Each row of a before or after table is a point. The points were changed in one or more steps. Then noise was added and the rows were shuffled. The steps act on how far a point lies along the listed directions, d1 being the first. Write out the steps. A step turns or swaps two directions, mirrors them in a line or flattens them onto one, adds a multiple of one to another, or multiplies one. Angles are multiples of 10 degrees, from the lower direction toward the higher: turns from -170 to 170, lines from 10 to 170 but not 90. Use the fewest steps. Two steps may share a direction if one is a turn and the other turns, adds or multiplies; they go together, in the order done. Otherwise the lowest direction goes first.
(in the rows, 128 means zero)

Directions:
(1): [ 91 153 147]
(2): [ 97 103 100]
(3): [133 161  93]
Before (8 x 3):
[[ 87 156 137]
 [114 154 123]
 [121 107 141]
 [125 122 157]
 [117 127 126]
 [113  74 201]
 [117 105 177]
 [142 163 122]]
After, 8 rows:
[[114 112 142]
 [124 132 157]
 [105 119 179]
 [154 161 124]
 [ 96  96 210]
 [ 93 165 120]
 [124 158 116]
 [116 127 120]]
Steps: turn d1 and d3 by 20 degrees; multiply d2 by 1.3

Directions:
(1): [115 139 138 179 115 140  76 144]
(2): [127 161 117 118 113 115 105  65]
(3): [107 121 125 130  92  64 133 145]
Before:
[[142  88 135  99 142 116 184 157]
 [115 148 131 158 140 161  95 103]
 [107 126 136 152  99  83  94 129]
 [137  97 116  92 147 127 174 132]
 [121 123 127 150 119 115 121 159]
 [ 99 142 150 153 101  85 106 148]
 [152  90 110 116 169 173 161 156]
 [142 119 127 119 125 123 166 136]
 [104 140 134 161  97 113  76 109]]
After:
[[153 105 127  70 148 116 192  99]
 [106 131 136 166  97  89  82 132]
 [122 135 123 152 117 123 106 136]
 [106 138 140 179 136 165  89 143]
 [100 150 150 165  93  90  84 140]
 [141  98 111  66 152 125 193 110]
 [101 133 140 193  92 113  63 137]
 [144 124 118 104 129 121 174 118]
 [158 103 100  98 171 176 162 119]]
Steps: multiply d1 by 1.6; flatten d2 and d3 onto the line at 70 degrees

Directions:
(1): [158 119 145  71 163  86  86 113  95 120 113 134 130 130]
(2): [131  90 126 113  97 169  87 141 130  95 144 148 165  88]
(3): [180 143 105 140 111 102 112 170 152 120 116  89 102  92]
(4): [173 144 170 128 123 172 137 138 140  95  90 135 128 172]
(5): [110 188 153 134 105 146  67 101 127 146 140 114 113 126]
Before (8 x 14):
[[161  96 131  76 138 112  71 141 126 110 137 123 137  90]
 [ 96 112  78 122 111 104  78 115 116 151 182 112 145  93]
 [ 81 154 130 143 146 123 166 113 143 166 121 114 117 158]
 [107 140 142 125 127 162 128  85 115 147 136 134 133 143]
 [148  93  96 142  74 171 107 171 158  73 122 124 156  90]
 [124 147 166 103 186 125 149  97 118 130 121 119 131 191]
 [176 112 107 114  98 134 104 163 130 106 113 112 139  88]
 [ 93  99 127 147 145 167 206 144 143 157 134 167 136 163]]
After (8 x 14):
[[107 116 168  91 170 167 122  93 110 111 135 138 164 180]
 [151 129 101 155  86 145 142 167 150 119 122 103 128 102]
 [116 126 148  80 174  93 103 100 108 144 113 126 140 140]
 [ 89 124  64 151 108  99 121 122 133 163 180  98 123 105]
 [ 97 106 111 160  90 176 144 147 170 126 163 129 136 101]
 [148 118 144  93 184  96 171 134 115 162  95 145 111 174]
 [116 152 139 123 142 136 136  90 117 157 128 126 120 150]
 [156 157  86 176  98 116 155 173 171 104 108  75  93 126]]
Steps: turn d1 and d2 by 120 degrees; turn d2 and d3 by -40 degrees; turn d4 and d5 by 10 degrees
